Rows are points. To make a cloud, some directions were put in groups of two or more. Within a group, all points are equally far from the middle, so they leave a hole (a ring in 2 directions, a hollow ball in 3). The other directions are filled evenly. Then the cloud was stretched, turned, moved and blurred a little. How many holes are there, and how many directions does each take, smallest first?

Cloud (13 x 2)
[[-25  30]
 [-35  -1]
 [-24  18]
 [ 14  54]
 [ 19 -25]
 [ -8  40]
 [-18  52]
 [ -6  48]
 [ 18  29]
 [ -2  23]
 [ 30  -9]
 [-31 -15]
 [ -2   6]]
Holes: 0

Cloud (22 x 3)
[[-29  -6 -15]
 [-30  50 -28]
 [ 35  18   2]
 [ 25  27 -38]
 [ 35  20 -10]
 [  7  48  -5]
 [ 16  40 -45]
 [-42  28 -15]
 [ 24  13 -36]
 [ 34  -9   7]
 [ 19  28  18]
 [ 10 -21  -9]
 [-26  53 -31]
 [-16  18 -48]
 [-39  29   2]
 [-40  15 -20]
 [  3 -28   5]
 [-25 -19  16]
 [-40   5   4]
 [ 37   6   4]
 [ -9 -15  45]
 [-20  47  -1]]
Holes: 1 (3)

Cloud (27 x 4)
[[-39 -25  19  20]
 [ 18  38  18  20]
 [-16  16 -37 -29]
 [-15 -52 -27  18]
 [-18   0 -43  26]
 [ 37  26 -10  13]
 [ -3 -46 -20  30]
 [-47  10  -6  14]
 [-36  -8   7 -42]
 [ 10  -8 -30  42]
 [-34 -49  -4 -39]
 [ 41  11 -19  -4]
 [  5 -12  43  17]
 [ 38 -32   0 -14]
 [-36  10  -4 -35]
 [ 37  -9 -25 -19]
 [-28  18 -18 -32]
 [-29 -61 -27 -20]
 [ 45   6 -17   5]
 [ 16 -41   2  32]
 [-35  10 -38   2]
 [ 29  20 -22 -16]
 [ 39  10 -21  -9]
 [-50  -9   9  12]
 [-55 -12   3  -6]
 [-18  11  30  33]
 [ 45 -10 -12  14]]
Holes: 2 (2, 2)

Cloud (46 x 6)
[[ -5 -10 -14  26 -13  54]
 [-32 -18  39 -20  19  30]
 [-50  -6  14 -35  30  18]
 [-31 -22   2 -38 -15  45]
 [ 16   4 -15 -42  30   1]
 [ 12   9 -48 -20 -46   7]
 [-26 -13 -34  42   9  10]
 [-10 -21  26  -6  12  53]
 [ 24  25 -20   3 -48   4]
 [ -6 -41   5  15  -3  45]
 [-53  -4  -2 -37 -30  23]
 [ 25 -20 -26  11  10 -28]
 [ -7  15   5 -72   2  -3]
 [ 19  27   9   1 -22  31]
 [-51  16   7 -43  20  11]
 [-58   0  11   8  10 -20]
 [-53  48  -6  -3 -14  17]
 [ -9  13  11  -5  15 -28]
 [ 32  27  -7 -23  -2   4]
 [-49  11 -30 -20 -42   7]
 [ -6  31   7 -40 -24 -25]
 [ -7  46 -24 -41 -20 -16]
 [ 22  14 -24 -14 -58  -1]
 [-22 -36 -29  -7 -10  30]
 [-20 -21  -6 -66 -20   6]
 [ 15  32 -38 -29 -38  13]
 [-34  31 -18  38 -19  -2]
 [-38  29 -23  28 -40  20]
 [-12  37   1   8 -22 -16]
 [ 15   8 -46   3 -19 -37]
 [-35 -33 -24  -6 -18  22]
 [ -2   1 -22 -52 -49   9]
 [ -2  23 -32 -24  28  -2]
 [ -2  -4 -16  35 -21  48]
 [-11 -46  16   9  21   2]
 [  0 -18   2  13 -46  41]
 [-39 -12  27 -13 -15 -17]
 [-11 -48  10   9 -18  26]
 [-46   1  -4 -30 -37  34]
 [ 31  -6 -55  -3 -12  -3]
 [  1  -9   8 -74   0  12]
 [-49 -22  -6 -49  -4  -4]
 [-11  26 -13 -59 -40  -7]
 [-34 -23   9  17  30 -11]
 [-18 -36 -12 -22  27  30]
 [-23 -19  44 -28 -11  37]]
Holes: 2 (2, 4)

Cloud (46 x 6)
[[-22 -25 -19 -15  60  13]
 [ 35  39   1  16  41  13]
 [  2  55 -14  -4  26 -28]
 [  6  52  12 -40  26   0]
 [-10   4  19   5  66  48]
 [-22 -29 -18  -3  60  21]
 [-11  44  11   3  24 -29]
 [-13   1   4 -15  15 -46]
 [ 30  -1  39   1   9  27]
 [-16   4 -44  -9  -7   3]
 [ 13 -14 -43  11  29   4]
 [  8   8 -14  23 -23 -21]
 [ 10  18 -23  39  24 -25]
 [ 10  45  18 -47  14  10]
 [-10  10  51 -16  34  44]
 [-11  40   0 -38  11  41]
 [-33 -31  21   1  28  -7]
 [-25 -11 -19 -33  38 -11]
 [ 23  18   4 -24  49  52]
 [-19   6  -5 -39  -9  30]
 [  6  56 -33  -7  31  20]
 [-13  25 -26 -18  25 -38]
 [ 11 -18 -43   8  15  20]
 [  2  14 -24 -17 -21 -15]
 [ 25  23   5 -23  57  35]
 [ 12  12 -25  12 -21 -22]
 [ -8   2  17  20  64  36]
 [ -9   9 -25 -19  -4 -32]
 [ 12 -10 -27   4   4  55]
 [ 23  41   9  -1 -26   5]
 [ -1  51 -23  -9  30 -27]
 [-30   8  -6  23   5 -25]
 [ 40  19 -10  -1   0  33]
 [  8  25  14  24 -14  42]
 [  6 -18  44   3  10  45]
 [-13  22  -5 -38  63   3]
 [ 11   3 -11  -7  66  -9]
 [-26 -15  -5  -5  70  25]
 [ 19  23 -12  -4  47  63]
 [ 36  14  23 -22  25  30]
 [ -7  31 -54   5  33  -7]
 [ 25  23  28  24  27  38]
 [-11  -7 -44  11  -6  29]
 [-23  34  17 -29  17  45]
 [ -1   2  26 -10  45  70]
 [ 24  -8  35 -21   5  11]]
Holes: 3 (2, 2, 2)

Cloud (72 x 8)
[[-38 -13 -21 -27 -12  17  47  45]
 [ 36  16 -32  10 -15   1  10  15]
 [ -2   4  -8  -8  31 -62   4 -30]
 [  3  29  47  38 -16 -34 -27 -17]
 [  7   3 -12  40 -22 -29  40 -20]
 [ 31  -6  16  56 -23  38  -3   6]
 [  9  12  -3   1 -23  21  -3  31]
 [ 22 -21  13 -23 -55 -24  42 -23]
 [ -1  22  -9 -14  -9 -25  -9 -41]
 [-26 -35  45  44 -37  14   2   0]
 [ 50  46 -14  12  -8 -63 -17  -1]
 [ 23 -14  14   8 -29  19 -31  -2]
 [ 23 -12 -36  -2  -3 -38  14 -25]
 [  2  -2 -10   0 -29 -12 -53  -2]
 [ 37   9  28  69  14 -41  -6   2]
 [-14 -41 -13 -28 -12 -55 -21  11]
 [ -2  36 -20 -40 -33   1  25 -20]
 [-10  -2   9  37 -28  44 -15   7]
 [-12   9  -2  -4 -23 -45  29   9]
 [-55   1  -9 -59  -7  -6   5 -40]
 [-34  19   9  30 -53  -9  23 -32]
 [-21  18  31 -36 -24 -17   5 -30]
 [-14  10  24  17 -33  12 -32 -19]
 [  5  16 -20 -10 -54  18  22  -9]
 [ 24  20 -26 -14 -44 -39 -13   7]
 [-31 -32  20   6   3 -25   2  61]
 [-25 -16 -44 -27  -5   2  40  24]
 [-25 -20  30  -7   2 -13  52 -21]
 [  8   9  -2  13   3 -48  -9 -14]
 [ 24  10  48  35   8 -13 -28 -49]
 [-11   0  25 -20  14 -21 -32 -32]
 [ -5   0   3  -4 -51 -10  40 -13]
 [ 23   0  60  85 -11 -35   7   6]
 [  2 -20  14  19  45  -9 -14  25]
 [-53 -14 -16 -52 -24   9  25 -26]
 [ 15 -54 -12 -23 -30  39  -2  32]
 [  4 -14 -10   0  36 -32 -11  25]
 [-35   5  20  20  -8  11  10  -7]
 [ 14  14 -33  23  24 -35 -26   9]
 [ 20  37   0  37  51 -19 -11 -13]
 [ -9 -46  11 -15 -57  35  17  23]
 [-10  13  -2  23  -4 -39 -64 -26]
 [ 10  32 -30  13 -21  -2  17   2]
 [ 23 -26  10  64 -12 -27 -19 -19]
 [-36 -16  38  22 -12  31  44  -7]
 [ 55  -3 -15  24  14 -14 -28  45]
 [  7  24 -36  12 -13  39   2   4]
 [ 25  -2 -37  10 -39  25  17   5]
 [-13  -8 -19 -28   8   9 -14 -33]
 [ 58   7 -41  27  -8  -2  39   3]
 [ 44 -25  12  36 -28  36   3  15]
 [ 55   4 -31  10 -17 -30 -30 -12]
 [  3  18  10 -24 -10  19  23  33]
 [ -6  -1  21  39 -24  32   1 -30]
 [ 22 -35  -5  51  36 -16  -4   5]
 [ 48 -13 -33  51   1   4 -23  49]
 [  6  -9 -12  28  21 -45  72   4]
 [ 34   3  -1  -1 -38  13 -20  12]
 [ 19 -17  18  26 -34   8 -16  -8]
 [-50  16   1 -54 -19 -11  32  -3]
 [ 25 -10  58  79 -31  15  -4 -10]
 [ 31  -2   8 -34   5  26 -28  24]
 [ 12  31  28  68   6 -32  44   7]
 [-19  16   9 -27 -38  23  22  28]
 [  4  16 -59  19 -10 -31  16   5]
 [ 14  18 -25 -44  37 -34   5 -13]
 [-15 -26  29   8 -53  19  -9  -6]
 [  4   9 -26  17  24  15 -39  30]
 [ 11 -27 -54 -40  -7 -19  -1  25]
 [-15 -17 -39 -51 -43 -33  -2  16]
 [  5  29 -16 -13  11 -26  45  54]
 [ 20 -10  -6  -9 -11 -39   8  40]]
Holes: 0
